Each row of a before or after table is a point. The points were changed in one or more steps. Then noise was added and the rows were shuffled. The steps act on columns, c1 being the first. Name the steps. A step turns or swaps two columns, mirrors them in a line or flattens them onto one, adds a multiple of one to another, or multiplies or shifts one. Angles are multiples of 10 degrees, from the lower column toward the higher: turns from -170 to 170, lines from 10 to 170 but not 90. Use the fewest steps. Two steps may share a column if one is a turn and the other turns, adds or multiplies; they go together, in the order done. Otherwise the lowest column goes first.

Before (12 x 2):
[[-77   9]
 [-61  15]
 [ 31  18]
 [ 26  28]
 [ 43  30]
 [ 61  33]
 [ 41  35]
 [ 26  -5]
 [ 34   4]
 [ 45  17]
 [ 54  22]
 [ 44  17]]
After (12 x 2):
[[-53   0]
 [-43  19]
 [-14  22]
 [ 35 -51]
 [-30  18]
 [-53  17]
 [ 52 -55]
 [-40  -5]
 [-36   7]
 [-63  14]
 [-49   2]
 [-44  17]]
Steps: turn c1 and c2 by 140 degrees

Before (13 x 3):
[[ 22   2  -6]
 [-95   7 -11]
 [ 20   0  -8]
 [ 15  10 -11]
 [ 15   7   4]
 [  9 -30 -14]
 [  4 -31  -7]
 [  6  -3  -4]
 [-39  -8  13]
 [ -4 -32  62]
 [  4  11  29]
 [  6   1  -5]
 [ 23  -5 -10]]
After (13 x 3):
[[ 25  10  58]
 [ 33  -4 -11]
 [ 34   1  -1]
 [ 54  -4 -14]
 [-10   7  13]
 [ 38  -3  -6]
 [ 49   3   3]
 [ 35   1  30]
 [ 44  -6 -11]
 [-66   0  -9]
 [ 53  -1  -4]
 [ 41  -3 -20]
 [ 49   2  -9]]
Steps: shift c1 by 30; flatten c2 and c3 onto the line at 80 degrees

Before (14 x 4):
[[ -2   2  -5  15]
 [ -3  -6  -2  10]
 [  1 -18  -2   9]
 [  6 -10   2  11]
 [ 15   3  -8   7]
 [ -4  10  59  -5]
 [  9 -11  -8 -10]
 [  3  10  -7  15]
 [  3 -10  -8  -5]
 [ -6   2  14  12]
 [  5 -12   6 -20]
 [  3 -18   3   7]
 [ -3 -14  -7  -6]
 [ -3  -9  -3   7]]
After (14 x 4):
[[  2 -19 -10   1]
 [  0  -1  -5 -12]
 [ -7   0  95  11]
 [  5  10 -13  -6]
 [ -5 -12  23  -5]
 [  0  12 -11 -10]
 [ 16  -7 -13  -1]
 [  5  24   9  -1]
 [ -1 -14  -9  -5]
 [  9   3   5 -20]
 [  1  -6  -3 -10]
 [ 11  -4   4 -14]
 [ 10  14 -12  -4]
 [  7   1  -3 -21]]
Steps: turn c2 and c4 by 120 degrees; add -0.3 times c4 to c1; multiply c3 by 1.6

Before (9 x 6):
[[  6 -16  -9  -5   1  -6]
 [-10  -7  10  20   1   3]
 [ 14  21   0  24  -2 -16]
 [  4 -19 -10 -33  31   3]
 [ -2  -7  -8   4  -5 -23]
 [  2 -19  63  24  -5 -17]
 [  7  15 -10  13  -2  -2]
 [ -2  -6  -7  22  19 -18]
 [-23  60  13  21   3 -27]]
After (9 x 6):
[[-43  10 -18  -5  -1   7]
 [-38  -9   3  23  19  24]
 [-39  44  48  96  -5  19]
 [ 11   4  11  35   2   4]
 [-49  -8   4   7  -6  31]
 [  5 -18  10 -14  31  -6]
 [ -9   1 -18 -15  -2  -4]
 [-47  42 -45 -45   2  54]
 [-16 -17  10   9   2   0]]
Steps: multiply c6 by 2.5; turn c1 and c6 by -120 degrees; turn c2 and c3 by -60 degrees; add 1.5 times c3 to c4

Before (8 x 8):
[[-86  14 -24  71 -41   5 -24  -7]
 [  9 -48  46 -30   7  72 -68   9]
 [-48  36 -14  74 -39   1  66  23]
 [ 14   8 -27  41  50  23   1 -41]
 [-51 -19  45  17 -23 -17  59 -22]
 [ 80 -33 -45  40 -24   4 -25  -7]
 [  2   2 -25  10   2 -15 -25  53]
 [ 14 -15 -44 -28  16  24  24  -2]]
After (8 x 8):
[[-28   5 -45  58  11  24  -6  34]
 [ 16 -17 -40   6  -4 -23 -18 -50]
 [ 44  31  73 -11 -23   2  52  38]
 [-77 -41 -71  -2 -37  -5   9 -20]
 [ -4 -84  74  -8  21  52  -7 -11]
 [-13   9 -70  -1  24  31  27  -4]
 [ 52  72 -22   5 -65  23  16  -6]
 [ 77 -11 -40   2 -66  -2 -27  37]]
Steps: turn c1 and c8 by -160 degrees; add 0.3 times c7 to c6; turn c2 and c7 by -50 degrees; multiply c3 by 1.6; multiply c4 by 0.7; turn c4 and c5 by -50 degrees
